Each row of a before or after table is a point. One or more steps were done to the points. Then noise was added and the rows were shuffled. The steps act on columns, c1 being the first. Name the steps. A step turns or swaps two columns, mirrors them in a line or flattens them onto one, adds a multiple of one to another, or multiplies or shifts one. Angles are multiples of 10 degrees, from the lower column toward the higher: turns from -170 to 170, lines from 10 to 170 but not 90. Use the fewest steps. Two steps may share a column if one is a turn and the other turns, adds or multiplies; they go together, in the order done. Otherwise the lowest column goes first.

Before (14 x 3)
[[ 25 -32 -44]
 [ 29   5 -12]
 [ 64  28 -27]
 [ 66 -14 -36]
 [-51 -54  40]
 [-34 -42  61]
 [ -5 -46  65]
 [ 56  -1 -58]
 [ 17  29  87]
 [-22 -21   7]
 [-41 -33  42]
 [-69  15  28]
 [-69 -40  41]
 [-51 -34  21]]
After (14 x 3)
[[-26 -11 -15]
 [ 29  -3  12]
 [-66 -19 -26]
 [-43 -61 -42]
 [ 79   9  43]
 [  5 -39 -42]
 [ 74  -4  45]
 [ 50  -2  37]
 [-41 -30 -56]
 [ 49  -7  62]
 [ 53   9  21]
 [-28  14  88]
 [ 25 -31  69]
 [ 38  60  27]]
Steps: mirror c1 and c2 in the line at 110 degrees

Before (14 x 8)
[[ 13 -20   2   9  -3   0  17 -21]
 [ 22 -34   4  19  11  -5   0  14]
 [ 13  34  14  23 -14 -10  10  53]
 [ 10  22  24  19  35  11  -9 -18]
 [-55   8   7  28  24  25 -42   6]
 [  0 -26 -76 -11 -10  26  13  11]
 [-15 -12   7 -94  24 -12  29  -4]
 [-33  36  10 -13 -11  -4  27 -21]
 [ 25 -75  18  36  72  -2  -4  35]
 [ 21 -40 -36   4   7 -27  -8 -20]
 [  7  23  -8 -46 -12 -14 -10  -8]
 [ 27 -34 -14  -8 -13  -2  12 -21]
 [ 20  25  19  12  -7 -24  12  75]
 [ 11  34 -15  21  14 -31  13  12]]
After (14 x 8)
[[-19 -10   5  15  12  46  16 -18]
 [ 16  16  23  19  23  19 -21 -11]
 [ -7  -9  14  -3   0 -19  -9 -28]
 [ 29  14 -22 -27 -10  33  -2 -23]
 [-27 -23  14 -23 -10 -29 -17 -11]
 [-64  10 -37 -14  -6 -38  17   1]
 [ 14 -15 -11 -97  15   0   6  23]
 [  7  10  15  26  -8  33  50   2]
 [-11 -21  19  22  10 -25  14   0]
 [  4 -11  24  25  -2  33  69  18]
 [  1 -36  30  42  51 -61  28   0]
 [-40 -42   2  -1   1 -23 -19  -4]
 [-11  -1   2 -39  -9  26 -14  27]
 [ 32  24 -43  45  15  -2 -17  18]]
Steps: mirror c1 and c3 in the line at 60 degrees; mirror c2 and c6 in the line at 30 degrees; turn c7 and c8 by -60 degrees; turn c4 and c8 by -30 degrees; multiply c5 by 0.7

Before (8 x 12)
[[-15 -25 -29 -16  -3   6 -33   7  -2 -19 -21 -35]
 [-21 -30   1 -28  31  -8 -19  38 -28 -15 -10  10]
 [-19 -35 -33   7  15 -17 -12  -8  -1 -16  11 -38]
 [ 50 -13  -1   8   5  38  24  12 -17   2  20   9]
 [  6 -13 -16 -35  -6   3   9  27 -26  26 -19  19]
 [  9  12  30 -32   0  27   9   8 -20  17  -3   1]
 [ 49  -2   2  27  14  25  -1  10  -5  24  22  27]
 [ 17  18  -9 -24  17  48   1 -24 -17   3  12  -3]]
After (8 x 12)
[[-12 -17 -27 -32   0 -25   3  20 -20  18  14   1]
 [-11  -9  23 -35   0 -62   1  67 -26  26  13  19]
 [ 37 -18  35 -16   1 -44   3  18  -1 -18  11 -34]
 [ 27  -8   2 -28   0 -72  -9  95 -27 -15   9  10]
 [-46 -40  -6   8   0  20  31  30 -17   2 -19   9]
 [ -9 -32   4 -23   0   4  14 -60 -17   3 -15  -4]
 [ 20  -4  27   8  -1 -28 -10 -20  -1 -16 -22 -38]
 [-24 -22 -10  26   0  52  42  25  -5  23 -20  27]]
Steps: turn c1 and c7 by 120 degrees; turn c2 and c6 by 60 degrees; add 1.5 times c4 to c6; turn c3 and c11 by 160 degrees; multiply c5 by 0; multiply c8 by 2.5
